Every row gives one point. The ring and each string are closed loops that go straight from each point to the next, and from the last back to the first. Before rounding, they use only three directions, however many columns there are. How many times does the string pass through the ring? Passing back the other way cancels.
(in the rows, 128 means zero)

Ring:
[[171 169 164]
 [136 197 130]
 [103 189  95]
 [ 83 147  83]
 [ 88  99 104]
 [125  73 139]
 [160  83 161]
 [183 134 174]]
String:
[[ 92 199 119]
 [ 95 235  73]
 [122 200  66]
 [ 94 205  52]
 [118 161  90]
 [112 142 120]
 [ 97 139 119]
 [ 62 136 114]
 [ 51 153  57]
 [ 98 165  48]
 [115 151  99]
 [110 139 131]
 [ 69 177 103]
 [ 80 196  97]
 [109 232  65]
 [130 199  89]
 [137 163 110]
 [112 165 130]]
Times through: 3
String, 26 rows:
[[197 179 198]
 [156 156 195]
 [143 147 162]
 [147 151 155]
 [147 163 185]
 [140 155 155]
 [129 154 161]
 [132 166 157]
 [137 155 133]
 [158 180 109]
 [152 223 112]
 [131 223 122]
 [114 203 135]
 [109 159 147]
 [128 157 129]
 [148 173 106]
 [147 226 105]
 [137 232 129]
 [132 225 154]
 [158 221 141]
 [164 224 163]
 [145 189 184]
 [133 155 168]
 [149 151 136]
 [169 162 138]
 [203 181 160]]
Times through: 3

Ring (10 x 9):
[[211 141  74  95 114 172 126 150 131]
 [191 165  78 103 129 163 121 160 119]
 [158 180  92 114 147 147 122 158 105]
 [128 173 111 124 161 129 132 141  97]
 [109 141 124 127 163 119 146 110 100]
 [113 103 119 121 151 124 155  84 115]
 [129  79 108 113 137 135 157  73 129]
 [161  63  93 101 118 153 156  74 144]
 [198  72  82  93 104 168 149  95 149]
 [218 106  76  91 103 175 137 128 142]]
String, 15 rows:
[[191 186 112 114 140 145 129 176  99]
 [208 195  48  95 123 182 101 188 122]
 [182 147   7  84 114 198  99 142 150]
 [173 124  67  99 124 166 128 123 134]
 [194 121 118 108 124 145 149 130 119]
 [179 117  72  98 120 166 132 120 136]
 [193 113  44  88 109 184 122 123 149]
 [236 123  29  77  91 203 114 147 156]
 [248 149  95  95 105 171 132 172 125]
 [220 163 111 106 122 154 134 171 111]
 [194 191  74 104 133 165 112 180 112]
 [151 194  30 100 142 176  95 164 122]
 [144 156  50 103 140 166 113 133 127]
 [172 137 122 115 137 137 146 133 109]
 [190 164 158 124 143 122 153 160  89]]
Times through: 1

Ring:
[[127 131 101 128 149 167 122  79 125  97 127 116 132 114]
 [122 153 116 127 150 171 124  93 141 113 116 111 104  98]
 [112 165 136 131 108 133 134 125 140 134 131 131 112 103]
 [103 163 151 137  48  76 147 159 125 150 158 164 145 126]
 [108 142 143 137  52  80 140 151 116 134 154 166 162 142]
 [123 125 112 131 116 136 125 102 117 103 136 135 151 131]]
String, 26 rows:
[[113 117 147 136  58  86 126 157 114 120 131 168 170 162]
 [118 121 135 133  92 117 121 134 121 112 122 149 152 146]
 [116 139 126 133  95 118 132 121 122 119 140 144 146 129]
 [114 149 115 134  83 105 145 111 113 124 170 147 158 121]
 [124 121 102 132 108 127 130  93 107  99 153 140 169 136]
 [127 121  98 130 130 148 124  83 113  94 140 128 155 129]
 [130 111 107 128 151 170 110  88 124  87 106 119 138 132]
 [121 134 119 130 124 146 123 106 128 109 123 129 133 122]
 [122 144 109 129 131 151 129  91 127 109 137 123 131 110]
 [128 150  85 126 169 184 130  54 129  98 141 101 119  89]
 [134 141  85 123 200 214 115  46 139  87 111  86 101  88]
 [130 124 114 125 174 194 105  87 141  91  85 104 106 115]
 [118 145 124 130 119 141 127 111 131 117 128 130 127 116]
 [115 167 115 130 119 140 141  99 132 127 151 124 120  94]
 [116 177 116 128 138 158 138  93 143 128 139 112  99  80]
 [116 171 129 127 141 164 129 107 151 128 116 112  89  87]
 [117 147 136 130 121 145 122 124 140 121 110 128 113 115]
 [115 147 138 131 110 135 125 129 137 124 117 134 120 119]
 [108 169 135 133  84 109 144 131 131 141 152 143 128 107]
 [102 181 143 135  60  87 154 145 130 154 168 154 132 105]
 [ 94 188 160 138  25  55 161 173 129 170 176 171 139 113]
 [105 153 157 136  56  85 137 164 129 144 138 162 140 133]
 [113 142 141 133  86 112 130 139 128 127 130 148 139 131]
 [109 158 133 135  72  97 144 134 123 137 159 152 145 120]
 [103 164 140 138  39  66 154 150 115 148 180 168 161 126]
 [100 150 150 141   7  37 155 172 105 150 184 188 184 149]]
Times through: 5

Ring, 7 rows:
[[133 103 171 147 124 179 117 156 135 147  89 149 148 106]
 [117 157 176 155 132 164 147 136 153 129  55 134 121  95]
 [118 169 146 141 145 142 166 106 159 115  79 115 100 106]
 [135 135 123 127 149 130 154  92 158 122 132 107 106 127]
 [148 101 123 124 144 134 133 101 153 137 160 114 124 137]
 [158  54 129 122 134 159 104 132 132 155 171 135 153 138]
 [150  60 143 129 128 175 103 150 126 155 141 147 157 125]]
String:
[[118 169 205 173 125 158 141 138 169 138  44 134 126  93]
 [126 140 152 141 138 154 146 122 150 128  90 126 118 109]
 [127 130 117 121 148 151 156 110 138 117 111 120 109 116]
 [129 128 111 118 150 149 157 106 138 116 118 118 107 119]
 [125 148 110 119 154 137 169  93 148 109 113 108  95 119]
 [125 170 123 130 155 120 175  77 169 109 113  96  87 121]
 [134 158 146 142 147 117 157  84 179 125 122 100 102 126]
 [142 133 150 142 141 125 140  96 173 136 135 108 117 130]
 [149 110 139 134 142 127 131  97 166 141 157 110 124 138]
 [151  99 153 140 135 137 119 113 163 150 151 120 137 135]
 [145  93 129 125 140 150 127 118 143 139 146 125 132 130]
 [149  75 105 111 144 153 127 116 130 136 164 125 131 136]
 [163  38 112 111 137 158 102 127 126 154 192 134 153 146]
 [169  23 142 126 125 169  80 149 128 172 185 147 174 143]
 [151  72 163 141 125 166 101 146 141 160 136 143 158 125]
 [143  88 143 132 133 164 119 136 136 145 129 137 142 122]
 [142  92 166 144 126 169 112 147 141 152 114 143 150 117]
 [138 102 173 149 125 169 115 148 144 151 101 143 148 112]
 [135 104 143 132 135 166 129 136 135 137 111 136 134 115]
 [128 114 153 138 132 175 132 145 132 135  87 142 134 105]
 [114 155 205 170 120 181 134 161 150 139  28 149 136  84]
 [110 181 229 186 118 170 138 155 169 141  12 143 131  80]]
Times through: 3
String:
[[133 125 129 128 144 146 146 110 147 126 120 119 116 121]
 [135 124 105 115 153 137 156  94 146 118 138 110 105 128]
 [142 119  97 111 156 124 155  80 153 119 163 101 103 139]
 [151  99 110 117 149 126 138  89 155 133 175 106 118 144]
 [152  76  88 102 151 140 135  98 134 131 184 114 122 144]
 [144  88 111 115 144 152 133 114 134 133 152 124 127 132]
 [141 103 145 134 136 154 127 125 145 141 126 129 134 123]
 [153  72 154 137 128 159 104 136 144 158 148 137 153 131]
 [166  29 154 133 121 174  78 156 129 174 170 151 177 137]
 [158  30 131 119 127 182  91 157 113 161 163 153 168 132]
 [147  59 129 120 132 179 110 149 116 148 139 147 152 124]
 [138  91 120 119 140 166 131 130 125 133 129 134 132 121]
 [135 108 158 141 131 166 125 139 141 142 103 138 138 113]
 [128 128 194 162 121 173 122 154 150 148  67 146 144  99]
 [112 171 239 190 112 179 128 168 165 148   7 152 141  77]
 [112 167 179 157 131 167 152 139 151 125  41 136 118  89]
 [115 158 141 136 143 158 163 120 144 114  71 125 105 101]
 [125 140 134 131 144 152 154 115 145 120  97 122 111 111]
 [129 140 159 146 137 149 143 120 157 132  95 124 121 112]
 [127 151 157 146 139 142 149 111 163 128  94 118 114 112]]
Times through: 2
